Each wall is flat, endless, passes through zero and stands at right angles to its row. A trip goes straight from one point to another. List the walls that it crosses, first one first.
In the rows, zero is written as 128.

Walls:
(1): [96 35 80]
(2): [142  95 195]
(3): [150 133 117]
(4): [152 125 146]
(5): [101 108  93]
(6): [169 145 172]
(7): [134 142  94]
Trips:
[166 109  81] to [151 164 161] => 6, 5, 1, 2, 7
[ 79 157  84] to [165 164 140] => 1, 3, 5, 6, 4, 2
[182 212  84] to [100 174 119] => 4, 6, 3, 5
[119 148  70] to [122 174  75] => 1
[173 155 111] to [145 141 125] => none

Walls:
(1): [130 113  95 111 149 155 141 150 184 127 136 199]
(2): [ 76 111 134 136  98 123 115 106 193 103 110 171]
(3): [159 188 138 153 172 102 129 147 124 146 207  76]
(4): [137 200 120 144  95  64 200  91 147 136 140  70]
(5): [111  87 150 105 150 132  87  93  56 115 111 119]
(6): [157 126  70 145 154 132 131 194 111 106 142 125]
(7): [ 97 157  84 121 135 137 200 154  95  83  27 161]
(8): [121 107 161 129 138 155 119 123 117 128 136 158]
(9): [154  93 158  88 105 125 140  20 163 115  99 112]
Trips:
[ 47 176 127 189 189  73 186  91 102 134  83  91] to [125 133 102 132 189 104  99 106  99 141 139  74] => 6, 7
[159 139  97  99  82 107 167 158  98 152 139 191] to [178 154 177 159  95 195 163 168  98 114 153 116] => 8, 3, 1, 7
[110 124 164 130 101 123 114 163  91  95 116 131] to [ 99 130  97 104 156  98 158 131 126 108  67 189] => 1, 8

Walls:
(1): [156  53 170  41  97 155 119 114 122  77 150 130 135 101  50 166 100 149
 133 166 150  86 107 178 147 125 160 174  77  68 166 125 179 113 144 120
 101 120 156 155 170 198 111 220  39 112 157  83]
(2): [115 128 165  95 134 139 142 125 146  89  93 133  95 130  69  89 171 177
 109 112 142  88  82 127 133 165 170 130 120 126 142 144  87  50 178  88
 129 114 159 131 171 155 153  73 139 185 128 131]
(3): [155 178 163 109 168  91 143 144  87 164 161 132 147 113 164 148 124  59
 140 101 148 141 124 116 146 116  91 114 169  87 154 176 107 131 134 101
 179 162 142 143 160  86 125 182 164 105 133 130]
(4): [134 204 169 101 108 171 150 173 131  76 140 125 181  88  71 127 129 158
 220 137  87 102 142 155 141 117 146  85 132 180 150 122 113 148 221 113
  65  95 120 106  90 120 141 161  92 158  78 123]
(5): [125  83 197 147  99 134 145 141 123  75 124 173 141 129  56  84 103 128
 136 160  94 112 123  94 108 159 120 185 116 147 137 120 178 111 189  98
 140  93  89  95 176 101 150 134 129 152 112 125]
(6): [ 86 110  88 117 151 210 139 183 161 150 189 109 110 205 123 154 108  88
 158 104 118 129 130  69 158 105 176 109 112 144  92 115 111  93 138  97
 173  67 135 167  64 172 162 148  65 106 179 159]
(7): [154 117 115  64 147 105  82  82  92 145 125 105  93 127 121 124 144 109
  33 149 137  86 168 143 124 142 167 106 134 154 125 156 154 134  92 154
  79 124 105 110 155 159  93 168 121 116 115 126]
(8): [168 111 105  82 123  91 160 117 156 150 133 158  94 104  49 125 114 103
 164 157 137 143 192  97 117 154 122 140 139  60 125 124 218 125 107 130
 195 156 185  94 157  88 147 154 142 185 139 107]
(9): [170 119 146 185 163  62 109 127 157 132 122 103  78  88  90 112 146 116
 127 134 154 157  92 148  85  41 139 140 162  77  94  81 135  91 154 139
  99 103 105 111 137 150 149 101 106 160 151 146]
(10): [ 97  85  97 188 147 115 165 131 159 149 114 144 123 132 139 148  54  93
  71 138 117 173 123 168  94  87 173  41 144 151 111  68 161 144 117 172
 162  80 155 180 133 117  96  75 138  88  86 107]
Trips:
[161 140 162  83 159 112 136  81 120 119 136 137 112 117  76 124  85 132
 135 174 113 111 188 136 104  62 131  55 138  43  87 116  92 150  80  98
 123 139  81 134 119  72 115 127  93 143 134 100] to [110 105 203 140 180 117 161 191 158  60 143 149 178 152 148 127 171 149
 107 183 122  84 117 216 138 199 159 127 156  65 126  93 160 141 123 172
 117 165  89 177 113 116 131 118 140 143  83  78] => 5, 2, 3, 7, 8, 9
[142 148 143 146 110  96  95 136 137 158 168  92 177 155 126 191  63 129
 186 158  73  97  99 106  99  71  86 130  96 135 128 141  99 130 115 151
 185 150  62  96 134 132  94 113 146 120 111  88] to [115  33 108 101  49 123 138 109 149 147 151 193 117 155 110  84 124 162
 101 137 137  97 140 162 101 138  84 175 190 138 208 127 147 126 149 107
 128  53 182 149 185 175 128  90 184  67 104 115] => 4, 1, 3, 8, 2, 7
